Each wall is flat, endless, passes through zero and stands at right angles to its row. A trip goes straight from one point to another. List the walls that it crosses, first one first.
In the rows, zero is written as 128.

Walls:
(1): [159 201]
(2): [142 149]
(3): [163  92]
Trips:
[112 108] to [ 90 146] => 3, 1
[ 76 172] to [141 128] => 3
[126  85] to [138 105] => none
[ 67 121] to [78 71] => 3

Walls:
(1): [ 84 185 112 104 112 160  70  92]
(2): [145 147 108 145 156  73 138  89]
(3): [148 147 126 103 151 101 191  80]
(4): [ 56 123 144 178 138 144  99 135]
(5): [157 212 135 120 126  66 147 135]
(6): [131 149  96 102 125 156 112 111]
(7): [129  18  90 175 130 160 184 178]
Trips:
[ 50 170 147 178 141 126 133 131] to [204 121 214 155  79  53 139 126] => 1, 3, 4
[ 75  87  90  67 127 117 138 177] to [ 27  82  78 139 103 118 123 142] => 1, 6
[177 208 171 149  69 152 149 164] to [ 63  90 172 102 147 100 141 172] => 1, 4, 7, 5
[140  97 135 104  91 166 162 105] to [113 162 121  96 126 149 151 138] => 1, 7, 5
[ 97 106  99 101 130 196 151 154] to [ 71 164 109  89 148 147 109  77] => 7, 3, 2

Walls:
(1): [ 78 129 160 169 125 115 155 173 147 137 151 116 140 153]
(2): [127 143 100 131 128  98 166 154 150 129 119  90 123 149]
(3): [138 149 144 227 101 103  81 179 106 118 163 120 136  66]
(4): [101 101  96 123 157 157 166 152 148 149  72 110 175  92]
(5): [126 163 117 151  70 158 102 116 228  83 192 130 180 172]
Trips:
[114  86  97 167 154 144 217 171 161 143 101 106 111 132] to [ 81 153 158 155 104  87  92 131 119  94 163 115 124  92] => 3, 5, 4, 2
[ 84 151 126 137 150 177 100  45 126  90 155 131 193 108] to [ 75 135 100 165 182  84 135 147 165 129 102  76 172 134] => 1, 3, 2
[111 102 170 109  62  82  54  93 148 135  56 143 178 208] to [122 101 134 136 180 212 153 132 156 133  94 103 144 109] => 4, 1, 5
[185 139 158 201 201 126 178 129 113  76 141 104  75 197] to [ 86 148 113  74 137  92 109 146 167 156 120 138 207 163] => 3, 5, 4
[152  81 133 137 187 178 188 125  78 133 103  67 158 190] to [110 125 105 138 118 145 121 111 150  60 144 187 152 171] => 5, 2, 4
[143 234 175  90 151 133 137  74 188 138 157 197 127 125] to [137 109 110 129 101 117 165 196 113 126 153 209 183 147] => 1, 3, 4, 2
[167 130 117  88 105 211 127 122 157 111  94 109 121 159] to [157 131 172  45 152 108 119 139 168 106 146 120 118 199] => 2, 4

Walls:
(1): [175 155  85 119 182 121 164 123 112 128 102 148 187 154  97 108 126  55
 142  90  90 133 170 108  99 146  86 106 148 134 207  94]
(2): [119 157 127  82 144  85 166 128 148  92 108  91  99  95  65  85 153 166
  90 118  87 144 114 179 156 123 195 161 143  89 138  99]
(3): [ 47 119 184 121 132  82 156 125 105 169 130 127 136 151 135 157  80 155
 137 154 160 183 107 154 187  95 103 179 135 165 117 138]
(4): [ 69 166 103 110 145 124 100 120 136 102  80 113 172  81 116  89 140 125
  97 124 120 146 122 119  95 107  77  92 144 102 125 123]
(5): [189 184 148 109  99  94 136 136 119 111  54 134 103 105 127  70 153 110
 175 181 119  93 134 133 185 128 154 106  91 119 136  94]
(6): [ 92 156 102 157 168 144 109 128 113  97 130 133  67 156 130 125 146 157
 170 122 143  79 170 123 153  48 104  88 105  99 121  86]
(7): [166 170 153 173 157 176 122 128  87 122 125  98 102 128 105 123 106 102
 145  48 129 148 112 144 121 135 152 115 136  46 145 121]
(8): [118 131 170 120 132 170 109  76  90  77 137 100 100  99 123 143 156 171
 100 123 152  84 137 107 112  88 121 129 164 127 110 139]
(9): [ 62 153 153 116  99 126 163 138 144 162 148 141 105 108 185 177  76 129
 158 147 139 134 160 165 102 203  65 182 145 132  87 124]
Trips:
[140 157 111 128 109 199  81 116  82 156 106 152 140 152 124  68 179 166
 155 137 131 154 128 126 149  75 135 109 111 116 105  81] to [124 119 178 120 184 108  75 155 127  70 133 121 185 191 125 111  93 121
 157 107 112 120 172  88 203  97  84 125 133 157 168  30] => 1, 3, 8, 7
[176 110 148  98  85 140 127  72 102 136 107 105 164 128 160 139 143 160
 108  93 149 133 167 163  71  78 168 170 162 109 111 134] to [139 113 139  80 133 119  80 143 104  75 114  92 140 118 153 183 116  91
  68 138  77 131 122  68 151 170 185 172 126 131  93 128] => 7
[114 132 132 128  98  88  89  99 112  60 104 130 206 154 168 137 151  79
 150  53  99  68 134 121 101 130 132 102 118 141  96  74] to [154  85 124  88 109 119  88  61 131  49 131 111 125 153 100 182 121 119
 137 128 132 119 132 128 139 167  90 200 127 104 107 128] => 7, 5, 6, 9, 4, 1, 2
[110 120 150 161 119 181  66 139 110 148 147 119 121 126 175 123  86 171
  89 108 127  68 150 121 185 112  91 140  84  61 122 122] to [110 154 137 143 160  91  66 169 143 138  92 135 126  74 131 123 157 136
 131 141 116 112 154 107 119 143 102 102 160 118 162 118] => 4, 3, 5, 1, 7, 9, 2
